Each wall is flat, endless, passes through zero and stands at right angles to its row. A trip goes straight from one point to another. List the walls that it crosses, first one first.
In the rows, zero is written as 128.

Walls:
(1): [154  85]
(2): [ 96 126]
(3): [115  89]
(4): [104 163]
(5): [164 130]
(6): [146  77]
Trips:
[109 108] to [ 86 132] -> 4, 1, 6
[160  92] to [183 173] -> 3, 6, 1, 4
[136 179] to [120 176] -> 5, 2

Walls:
(1): [147 152 101  71 149 139 163 122 128 119  89]
(2): [126 125 110 109 104 169 140 131 110 114 150]
(3): [216  96 173  95  97  93  97  71 138 125 122]
(4): [114 140 139 119 113  73 147 182 171 135 123]
(5): [109 107  85  89  43 116 145 142 130  75  90]
Trips:
[136 146 142 116 182 135 128  87 118  85 136] to [163 101 184 121 122 125 152 116 211 122 194] -> 1, 4
[106 156 131 110 105  88 131 150 110 141 188] to [ 68  97  99 103  56 153 139  87 137 153 106] -> 4, 1
[105 126  91 146 146 114 109 123  95  59 109] to [102 182 111  56  54 189 143 149 116 155 136] -> 4
[159 141 104 185 121 129 166 108 129  70 119] to [159 126 106 137 116 133 150 118 138 154 142] -> 3, 5

Walls:
(1): [103 142  72  99 132 120 113  98 172 104  92  99  95  79 110 119  93 134
  81 113 186 162 138 164]
(2): [155 213 187 159 101  72  84  98 125 166 128 173  96 116  72 178 118 118
 198 138 127 122 120 186]
(3): [ 56  95  94  95 125 150 157 130 110 141 116  56 110 145 111 127 141 133
 150 143 134 158 123 143]
(4): [150 195 149  85 135 118 131  90 125 100 145 194 167 170 102 130 166 135
 112 116 136 160 104 112]
(5): [117 140 137 109 130 160 154 117 121 187  50  92 133 127 183 111 145 100
 188 146 170 147 166  70]
Trips:
[166 123  86 143  93 205 158 162 153 107 136 138 132 153 145 196 132 134
 177  99 111 164 143 137] to [200  96 163 115 110 149 112  90  75 144 113  95 134 102 162 115  86 176
  97 116 141 161 176 139] -> 3, 1
[169 162 177 161  78 126 127 127 172 106 145 152 116 103  94 168 129 140
 106 106 149 137 125 135] to [129 147 112 113 132 148 141 127 131 118  99  51 127 124  92 137 147 157
 102 174 138 111 114 131] -> 3, 4, 2, 5
[ 84 118 146 137 160 124 139 152 114 142 106 122 135 137 135  72 131  71
  74 212 123 110 163 112] to [ 91 114 126 132 178 136 111 179 189  68 138 135 110 164 166 152 184 122
  95 134  94 147 144 123] -> 5, 4
[137 117 112  98 152 108 140 101 143 105 166 127 156 122 118 148 131 113
 111 126 119 147  72 141] to [127 166  74 157 101 140 133 104 196 198 159 128  82 112 133 169 130 135
 131 150 150 138 127 119] -> 2, 4, 5
[129 137 192 116  97 106 117 152 115 127 128  83 213 117 142 141 155 108
  63  83 116 145 147 163] to [164  94 155 138 114 143 155 137  88 174 106  79  88 114 108 128  54 115
 120  81  93 166 143 126] -> 4, 3, 5, 1

Walls:
(1): [198 146 119 159 144 116 113 120 166 115 149 126 158 126  95 174 136 129
 178 104 109  90 151  99  72  76 122 137  89  99 136 137 100 128 114 177
 107  51 101 133 102 103 122  48 127 129  78 138]
(2): [166  96  90 154 125  74  88 116 118 134 109 138 114 111 109  85 119  71
 125 123 129 137 146 140 119  92  99  76 112 152 134 141  95  87 141  97
 159 177 144 105  92 150 160  90 159 160  94  92]
(3): [102 217 106 201 110 152  67 147 150 138  57 131 124  78 120 136 111 135
 140 118  36 144 119  68 178 114 139 106 159 162 130 107  85  93 137 160
 161 118 132 125  77 139 169 116 167 137 114 102]
(4): [111  70 120 150 196 111 110 125 103 188 141  72 124  97 119 114  78 160
 113 176 115 149 109  80  65 118  97 134 112  99  86 182  60 133 145  71
 102 121 204 136 102 170 149 146 104 193 152 167]
(5): [134 174  49 139 176 180 182 140 176  76  91  90 136 123 156 189 166 147
 120  93 135 177 157 109 102 164 128  93 148 145 145 111 197 142 108 104
 103 163 167  91 148 109  71  95 102  87 146 111]
(6): [120 113 120 133 107 133 115 128 143 105  94 118 100 178 149 166 101 136
 144 145 143 116 156  97 128 146 174 138 137 121  72  89 121 147 128 189
 187 149 100 135 174 133 145  86 151  74 134 121]
(7): [130 153 136  89  90 172 145 101 143  96 152 213 119 130 110  68 167 161
 123 165 161 130  99  68 113 178 106 127  93 122 126 129 130 132  73 148
 110 113 148 100  85 157  69 160 110 146  92 143]
Trips:
[137 106 145 139 109  88 124 111 125 114  85 141 148 146 151 159  58 108
 170 126  91 134 152 105 142 126 164  89  82 156 159 140 143 109 118 174
 103 137  92 126  67 138 151 205 130 120 102 108] to [144 102  50 138  62  62 166 102 131  63  68 141 113 123 102 173 116 123
 181 119 143 154 171 149 140 145 112 124 129 105 157  70 129 165 133  88
 162 102 149 117 169 132  77 138 134  99 187 103] -> 5, 1, 3
[124 115 117 120 115 135 136 106  84 113 151 168 119 118 185 151 126 146
 176 143 103 100 100 145 132  83 142 124 133  57 129  64 163  83 145 142
 151 151  94 125 151 132  80 118 203 120 118  98] to [152 165 127 165 113 106 147 187 156 141 138 146 102 115 139 168  70 108
  93 152 128 186 139 137 154 110 102 169 128 137 146 130  93 136 185 103
 138  99 106 117 180 150 140 134  98  77  86 100] -> 3, 2
[ 96 151 112 119 146  67 120 140 126 118 135 119 110 170 129 116  62 129
 154 129 137  86  98  84 163 131 141 128 140 117 127 155  81  87 133 152
  76 154 142 120 198 135 194 104 132  47 177 135] to [113 175 142 111 150 119 155  73 122 145  94 143  99 178 117 128 159 137
 138 135 138  74 122 113 142 161  82  93 117 122 124 155  47  77 174  49
 151 127 122 102  99 111  96 149 134 103 111 150] -> 2, 7, 6
[126 144 155 130 172 101 126 134 125  79 129 134 147 192 172 172  82 114
 115 101  83 143 119 154 183 141 114 120  82 115 124 107 148 151 156 148
 153  55 147 128 129  94 136 172 149 194  77 117] to [114 179 107 121 134  99 141  56  95 173  74  80 117  99 158 148 108 131
 130 131 122 123 101 150 130 167 134 114  87 156  99 144  96 138  69 159
  75 144 181 130 122 122 106 161 108 147 135 135] -> 4, 1, 5, 7

Walls:
(1): [145  83 123 122  88  71 162 178 172 147  76  47  81 165 149 162 111 111
 169 109 117 110  92 155  74 105 148  92 109 186 157  92 132 116 175 175
 127 192  96  97 103 117 118 156 120 118 122 114]
(2): [118 116  89  72 141  84 120 152 164 132  97 109 115  91 119 118 155 134
 129  91 100  88 186 166 112 144 138  87 155 165  94  80 131 172 180 137
 186 123 200  93 173 140 122 152 169 196 143 137]
(3): [ 97  96 101 204  97 138 129 187 160 119 144 147 163  98 118 122 118 104
 139 111 126 126 184 132 110 129 122 151 121 157 117  91 125  74 100 133
  81 124 158 123 139 116 102 154 122  74  99 160]
(4): [133 109  83 139 101 159 109  88 127 176  55 129 167 126  97 122 105 162
 118 134  75 191  97 106 124 130 155 112  95 167 173 108 169  75  80  68
 163 153  85 155 131 186 119 142 172  85 157 136]
(5): [ 93 114 154 103 135 154 131 122 130 140 135 119 121 185 128 142 111 156
 177 142 109  84 132 139 137 156 132  96 121 123 143 141 114 193 109 124
  53 115 127 147 162 132 137  97 125 144 123 154]
(6): [131  93 114 113  86 117  84 167 128 169 138 118 159 169 104 127 185 136
 112 114  88  77 142 108 152 111 103 121 131  93  70 177 138  84 112 136
 163 140 143 105  93 120 133  93 113 144 112 151]
(7): [122  49 168 129 110 172 158 178 107  51  85 125 122 186 126 167 125 137
 118 142 149  86  98 145  85 187  71 133 168 182 144 169 122 100 129 147
 103  98 135 155  89 143 125  98 143  93 106 164]
(8): [168 132  84 157 125  98 146  91 158 125 176 121 115 147 182 131 115  99
 146 102 143 102 196 165 102 139 115 155 128 131 110 175 137 144 132 123
 152 142 129  82 172 106 150 143 186  92 133 142]
Trips:
[ 77 158 148  60 205 134 111 115 187 175  98 115 130 106 105 142 134 118
  90 103 123 101 174 137 162  96  81 147 178 149 116 158 120 108 151 124
 127  99  96  90 125 116 119 137 155 150 108 109] to [ 68 141 140 164 184 117 167 114  96 173 109  85 136  88  91 180 132 100
 160 135 130 116 124 107 111 142 143 108 109 111 182 122 147 144 136 160
 127 107 163  79 131 118  91 100 106 124 102 186] -> 8, 5, 1, 6, 3
[ 84 144 156 110 108  97 160 126 124 119 144 134 169 121 119 121 118 105
 140 130 104 119  96 111  85 163 104  72 182 150 103 140 107 167  72  74
 162 121 179 186 150 120 120 157 139 106 115 109] to [185 118 159 100 128 115 171 121 115 168 117 145 167 128  75 109  65 115
 132 124 120  79 155  87 166  89 178 108  99 208 142 152 140 138 133 106
 157 164 125 176 216 104  77 187 103  86  50 116] -> 7, 1, 8

Walls:
(1): [130 118 172  93 171 136 141 103  64 100 167 122 163 171 161 100 160  89
 102 111 108  54 114 103 119 101 124 120 124 105 134 156 183  57  93 133
 106 133 121 142  68 132 118 106 175 105  98 177]
(2): [133 110 132 119 181 165 166  93 143  75 179 132 116  60 150 118 125 186
  81 108 110 136 117 132 107  41 119 118 121 199 105  80 124 148 134  97
 116 119 104 182 103 187 139 111 132 144 130 130]
(3): [128 206 150 157  75 128  99 157 164 143 156 127  97 147 135 123 136 146
 152 165 123 116 123 121  81 135 120 116 147 144  76 142 127 112 159 166
 169 145 117 135 159  80 167 178 149 132 137 172]
(4): [158 172 130 145  82 155 154 129  78  90  56 113  96 115 160 164  95  93
 146 192 135 129 154 103 135  76 149 136 146 201 154 110 107 114  80  43
 124 130  69 123 197 119 158 166 159 109 129  74]
(5): [141 144 154 153 133  84 169 110 104 140 116  86  80 160 124 144 148 174
  99 145 118 151 161  77 108 143 149 152 120 157 136 121 136 124 114 135
 116 155  76  87 161 103 130 143 149 120 154 151]
(6): [ 87  97  85  92 115 130 150  74 147 109 101 133 156 136 136  73 157 158
 136  95 143 181  80 137  98 192 134 163 199  92  66 140 150 161 130 118
  44 138  67 111 131 101 118 127 128 105 148 144]
(7): [103 113 156  96  81 127 157 143 170 127 149 119 131 146  99 127  61  91
 128 197 137 130  82 154 111  83 132 134 178 143 124 165 148  94 127 134
 101  62 143  77 139 117 120 172 136 108 114  85]
(8): [177  97 110 102  98 150 148  99 136 219 132 127 155 165 125 114 120 144
 131 151  89 219 199 145 102 115  72 155 127 139 139 158 155  86 141  99
 141 118 184 107 131 162 103 110 143 126 148 151]
(9): [122 113 106 138 104 186 120 176  91 134 142 124  71 143 155 162 154 151
 132 110 131 145  96 106 111 166 173 160 123 174 118 171  91 202 150 127
 126 138 115 142 154 121 170 140 126 135 148 154]
Trips:
[132 115 120  51  57 174 142 132 109 129 128  94 123 119 141 118 163 141
  77 130 116  88 147 144 116 103 116 132 179 144 126 177 165 140 121 152
 154 111  96 167 140  70 108 149 139 117 144 113] to [103 207 126 147 131  88 154 112 152 149  94 144 144 106 119 168 147 117
 120 134 145 113 100 107 130 152 154 122 110 105 105 144 106 148 176 118
 122 177 109 127 114  83  79 165 146 135 158 182] -> 2, 8, 7, 1, 4
[ 81 151 188  84 148 152 159  78 163 136 133 134 138 129 190 103 129 194
 158 160 196 106  87 107 155 124  84 156 128 112 144 134 114 180 120 117
 148  77  87  93 159 110 146 205 212 207 131 138] to [129  79 143 162 134 126 176  96 110 193 126  87 139  61 115 109 153 128
 133 110 135 110 156 129 110 152 154 169 132 155 154 140 113 135 173 163
 116  99 115 149 135 134 104 166 187 132 136 133] -> 8, 4, 3, 7
[129 156  82 150 169 134 129 139 139 154  73 124 158 104  76 142 131 132
 136 153 155 176 108 118 131 176 106  70 167 142 152 151 161 107 119 169
 125 150 144 141 138  70  93 129 135 122 176 148] to [132 162 170  91 138 102 188 136  97 161  95 158 119 114 129 113 124  95
  71  95 152 112 128 108 101 145 152 100 144 129 134 111 101  84 171  94
 128 148 100  98 196 140 128  70 136 144 137 159] -> 4, 1, 3, 8
[ 55 136 147  99 175 111 112 127 124 115 133 132 104 171 127  91 151 135
 221  93 109 167 108 197 130 169 118 117 169 178 107 129 114  38 210 112
 149  92  77 151 113 105 135  89 123  82 118  81] to [114  97 125 211 210 124  93 127 106  62 112 103 171  92  88 105 128 166
 147 125 161 143 147 126 118  88 134 104 157 127  98 154  95 104 125  90
 118 181 147  95  96 144 153 156 136  94 164 128] -> 2, 7, 3, 4, 5
[145 174 183  86 109  82 120 120  86 140 127 153 107 146 124  99 178 168
 145 125 197 176  87 158  79 103 116 141 159 115 189 157 122 132 139 120
 118  98  89 123 161 160 184 134 132 117 168 137] to [127  89 173 134  43  72 131 128 150 199  86 135 113 150 120  90 135  32
 119 125 112 140  91 169 164 113 173 163  93  96 134 109 145 141 203 111
 161  87 132 118 143 109 126 168 158 134  65 123] -> 9, 5, 6, 4
[ 73 160  76 163 163 138 129 102 145 119 154 156 133 195 106 107 102 140
 123  63 115 163 125 129 146 121 118 123 133 105 115 176  98 152  99 107
 176 144 114 159 152 111 164 137  79  88 107  96] to [200 163 107 172 167 113 122 120  96 139 134 102  74 159 121 156 133 132
 149 115 135 124 117 162  97 143 114 137 118 178 119  85 117  97 109 163
 170 153 100 134 153 109  77 159 160 114 145 102] -> 5, 4, 6

Walls:
(1): [152 120 147 168 126 118 132  83 120 136 109 172  99 117 170 130 109 148
 116 112  92 136 102 191  89  99 125  99 117 133 126 133 155 138 135 132
 193 145 142 142 138 122 111 109 142 138 168 166]
(2): [164 135  91 143 109  86 145 145  94 199 153  91 126 156 193 147 121 131
 171 118 147 148 123 167 205 161 127 115 134 162 124  92 106 108 140  84
 142  84 122  74 105 155 137 132 187 147 132  83]
(3): [148 114 160 134 151 146 130 147 144 147 113 126 102 120 153 178 117 205
 142 139 126 149 150 188  85 125 206 152 114  99 104 156  53 148 200 101
  90 102 102 141 143 118 195  92 102 122  82 126]
(4): [110 120  91  82 116  98  72 167 161 100 122 149 124 115 129  99 134 154
 137 126 130 126 137  60 134 134 106 125 115 127 134 171 124 112 193 118
 125 157 109 149  69 180 121 105 122 154 114 150]
(5): [ 91 109 127 182  42 121 157 185 124 121 131  87 137  95 124 127 102 148
 117  39 125 120  74  90 121 136 123  73 150 163  65 149 152 134 115 102
 216 113  87 103 119 105 104 133 143 127 101 152]
(6): [134 172 122 153 106 102  92 110  97 147 148 139  82 106 161 176 180 135
 102 154 153 143 124 111  89 104 121 148 149 125 163 102 158 151  94 156
 147 134 155 118 164 176  95 145 129 113  88 167]
(7): [133 103  45 144 131  89 133 126 127 127 154 133 131 183 166  74  81 178
 159  85  73  64 214 106 124 130  65 142 105 187  90 129 141 103 173 104
 155  83 132 110 159 101 189 142 164 154 102 124]
Trips:
[117 159 147 121 176  98 100  85  66 136 155  70 145 168 117 117 148  78
 117  89  97 143 100 130 143 129  91 113 118 124 176 107 102 101 121 161
 138 171 145 115 136 165  92 143 128 126 112 110] to [110 181 149 114 133 161 154  89 125  96  80 149 153 155 117  81  65 112
  56 165 169 138 127 177  83 111 101 118 110 116 108 138 119 128 131 145
 103 104 171 100 115 196 103 151 120 109 152 185] -> 1, 2
[ 55 134  86 129 163  89 146  72 147 127 106 153 139  94  72 128 147  81
  93 141 112 147 138  86 181  91 114  98 132  88 144  95 121 129 170 178
 142 111 129 160 172 139  96 179 126 158  77 118] to [112 105 114 156 153 165 178 203 109 143  45 117 143 131 112 170 132 142
 119 180 114 138 159 186 118  67 174 112  85 143 160 101 100 166 121 153
  73  66 126 128  86 161 162 152 120 118 101 134] -> 4, 3, 6, 2
[168 144 202 123 121 128 155 161 147 147 102 168  84 152 113 161  75 177
 147  95 111 188 188  93 140 136  82 145 201 140  91 211 110 130 128 157
 146  71 186 148 172  98 149  89 185 131 128 183] to [127  93  89 150 135 112 137 184 136 118 170 116  88 129 165 179 130 133
 111 110 169  92 128 127 150 114  76 107  99 140 165 174 139  92 124 152
 169 117  99 107 133 103 147  88 169 146 184  86] -> 2, 4, 3
[122  72  74 144 215  71 129 158 119 119 121 117 174 124 121 138 157 132
  76  83 164 174 112  62 134 114 103  79 170 127 188 107 155 112 152  97
  95 154 117  97 114  90 136  89 133 104 157 132] to [123 123 125 138 187  85 158 156 128 109 117  98 155  78 154 150 111  70
 173 112  95 111  79 108 166 149 117  89  83 105 149 130  77 123 127 116
 109 122 133 161 138  81 127 129 122 110 137 107] -> 4

Walls:
(1): [196  95 192 157 102 154 148 123  93 120  88 132  89  99 118 159 143 128
 124 149 127 152 122 139 124 148 147  87  98  88 143 145 139 148 106 161
 109 122 159 119  89 124  98  98 104 104 114 124]
(2): [159 129  28  54 159 119 142 113  78  85 115 103 135 169 109 145 135 166
 127  96 129 142 109 188 142 189 174 120 134 178  93 123  68 152 129 105
 117 136  96  69 156 170 133 129 166 138 135 171]
(3): [163 123 119 125 162 144 191 127  40 126 182 162 153 122 141 149 137 186
 112 154 211 116 109 118 125 168 162 109 128  92 109 140 154 146 147 113
 124  81 132 105 128  88 111  85  94 167  64 114]
(4): [135 161 126 170  95 101 126 110  96 160 100 119 142  86 137 106 234 147
 100 121 142 113 134  77 143 143 119 119 151 156 128 107 108 145 142 134
 155 121 106 106 112 110 116 119 150 103 162 129]
(5): [143 110 152 101 124 190 116 122 120 189 159 144 137 177 132 134 121 128
 137 135 152  65 149 128 128 106 120 158  85 142  87 111 147 126 151 113
 133 126 176 121 126 113 127 116 135 108 144  81]
(6): [134  74 178  52  90 152 152  66  83  77 144 149 152 135 103 164 126 141
 113 162 141 131 155 125  91 168 163 160 107 115  64 128 150 116 100  75
  75 136 156 159 111 134 141 107 135 109 111 162]
(7): [102 154 135 111 117 118 107 185  59  93 155 138 109  92 141 143 147 106
  94 140 121  97 112 141  79 122  89 130 136 202  96 131 131 111 157 143
 128  96 150 136 124 175 125 133  65 156  66  93]
Trips:
[107 191 122 190 135 115 132 159 116 113 124 120 141 122 109 107 140 120
 148 109  90 168 131  96 129 127 121 111 113  96 181 117 128 108 107  99
 124 203 136 155 191 176 135 120 135 136 116 119] to [112 112 148 120 148  77  74 154 115 173 119 167 168 134 118 153  68 103
 131 162 105 115 122 124 173 137 104 130 127 140 131 146 132  91 186  95
  87 190 166 232 114  80  98 172 135 104 133 114] -> 4, 5, 6, 7
[ 84  91 157 122 119 208 124 121 178 166 158  65 122 123  85  93 161 166
 171 123 151 140 103 127 105 124 100 102 168  95 176 135 170 123  90 137
 146 115 114 122 149 119 117 132 144 121 100 122] to [125 163 152 148 128 139 185 144 128  75  85  56 137 132  95 180 155 111
 161 105  93 135 132 133 107 128  69  95 113  75 136 151 110 120 118 131
 124 106 108 178 147 155 147 123  78 126 110  97] -> 5, 7
[ 78  90 123 140  93 117  79 166 116 116 108 183 149 138 138 100 156 144
 105  71 118  98 111  83 153 135  92 123 128 124 126 103 138 171 135 155
 184 157 110 141 122 127  84 127 114 127 113 142] to [172 129 118 136 102 146 138 127 104 121 107  96 148 125 185 143  88  84
  92 120 111 140 155 144 145  97 179  96 158 134 191 110 116 167  89 183
 110  71 136 103 133  89 149  98 120 114 174 132] -> 1, 7, 2
[161 116 134 186 100 164 101 161 143 160 119 138 148 152  71 195 158 140
 149  41 113 164 167  56 140  29 141  62 113 128 170 135  86 157  88 118
 120 127 155  95 152 150 133  94 131 109 177  77] to [133 126 125 156 151 129 156 140  74 130  81 100 108 109  97 169 201 120
 142 145  79 152  91 120 108 160  95 166  81 125 144 189 118 109  95 128
 141 146 147 120 138  51 141 137 124 107 118 122] -> 5, 3, 7, 6

Walls:
(1): [160 165 107 116 117 122 135  97 100 132 163 139 159  93 131 151 111 127
 102  85 104  56 176 130 102 191 160 145  60 168  86 111 143 162 241  82
  82 134  82 108 114 152 159 162 135 149 146 133]
(2): [163 178 107  87 103 137 135 150 100 181 116 152 114 103 166  98 104 117
 134 164 183  88 115  64 136 132 131 127 141 145  88 139 159 157 168  83
 185 116 107  84 107 171 140 165 150 107  95 170]
(3): [114 118  67 113 133 111  97  94 133 169 192 128  74 126 151 140 108 177
 112 112 107 161  86 146 172 115 121 122 110 123 153 100 138  97  73  88
 106 128  97 112 156 108 145 103 106 151 167 144]
(4): [134 150  75  84 175 114 128 161 112  85 179 103 194 130 100 181 141  95
 104  83 187 171 144 118 123 123 182 129 164 107 192  77 237 139  74 136
 102 156 151 145 166 100  99 149 121 118  93 117]
(5): [ 93 140 160 178 136 156 161 118 146 122 130 142  63 207 122 173 141 104
 126 133 122 170 125 119 118 143 161  94  86 162 164 118 162 119 142 158
 103  96  95 120  93 137 113 131 157 126 178 133]
(6): [ 89 101 136 167 143 225  83 122 127 165 129 107 125 115 152 182 105 135
  91 124 143 172 105 109 155 109  97 130 112 144 131 143 137 126 166 107
 152 154  92 163 144 151 130  96  79 165  81  83]
(7): [147 113 120 135 164 102 164 114 164 125 152 101 114 132 149 143 139 123
 136  81 107 161 110 185 118  88 106 105  73 159  91 159  75 149 171 149
 149  93 126 157  95 111 154 122 106 118 173 159]
(8): [135 141 135  85 125 111 155 161 115 153 118 124 130 129  93 108 129 171
 140 141 108 124 111  87 110  94 125  99 151 130  72 114 104 165 113 116
 138 147  86 137 181  72 120 155  65 116 156 154]
(9): [109 154 126 112 107 161 121  95  95 135 115 118 123 124 115  77 121  90
 108 110 169 166 155 184 102  69 147  94 175 149 155  62  95 168  76  87
 119 137 174 152 132 131 132 156 108 116 135  82]
(10): [122 151 112 128  94 116 147 103 109 100  95 102 147  93 156 145 136  84
 186 144 182 100 173 149  93 129 134 118 100 143 103 120 117 157 185 128
  86  84 153 148 193  61 120 156 161 143 135 149]
(11): [144 113  77 110  79 133 155 135 148 151 143 140 146 143 155 182 198 166
 154 108  98 137 143  85 145 142 101 116 162 122 121 115 102 169 104 114
 168  85 148 106  97  91 200  58 167 125 109 102]
(12): [119 167 176 169  88 188 121 125 109 128 152 123 139  95 182 116 107 175
 146 117 111  82 161 151 113 154 177 199 161 159 152 142  75 159 144  66
 101 147 109 142  99 148 108 142 112  96 166 136]
Trips:
[124 129  99 181 160 162 126  66 119 107 135 122 167 112 114 162 124 137
  98 124 164 102 102 123 145 176  84 129  66  99 158 147 124 135 110 178
 112  71 126 156 121  86 128 105 144 133 144  68] to [173 149 104  80 109 129 138 139 133 122 125 153  95  94 114 158 119 175
 116 155 176 111  98 102  94 142 100 113 132 168 134 129 139 115 147 125
 102 146  99 177 127 139 109 114 168  97 145 106] -> 7, 2, 8, 12, 6
[131 133  80 170 145 123  58 162 173  90 106 157 101 105 119 127 133 174
 140 111 138 111 154 151 105 125  86 131 106 155  58 120  98 151  84 150
 139 148 113  87 110 116 100  45 118  49 148  53] to [109 144 150 107 151  19  98  66 163  73 180  99 106 128 132 148  91 132
 151 173 153 100 149 122 143 136 133 110 101 146 111 119 161 167  88 148
  97 160 120 130 140 148 135 115  94 141 164 177] -> 6, 12, 11, 1, 10, 4, 5
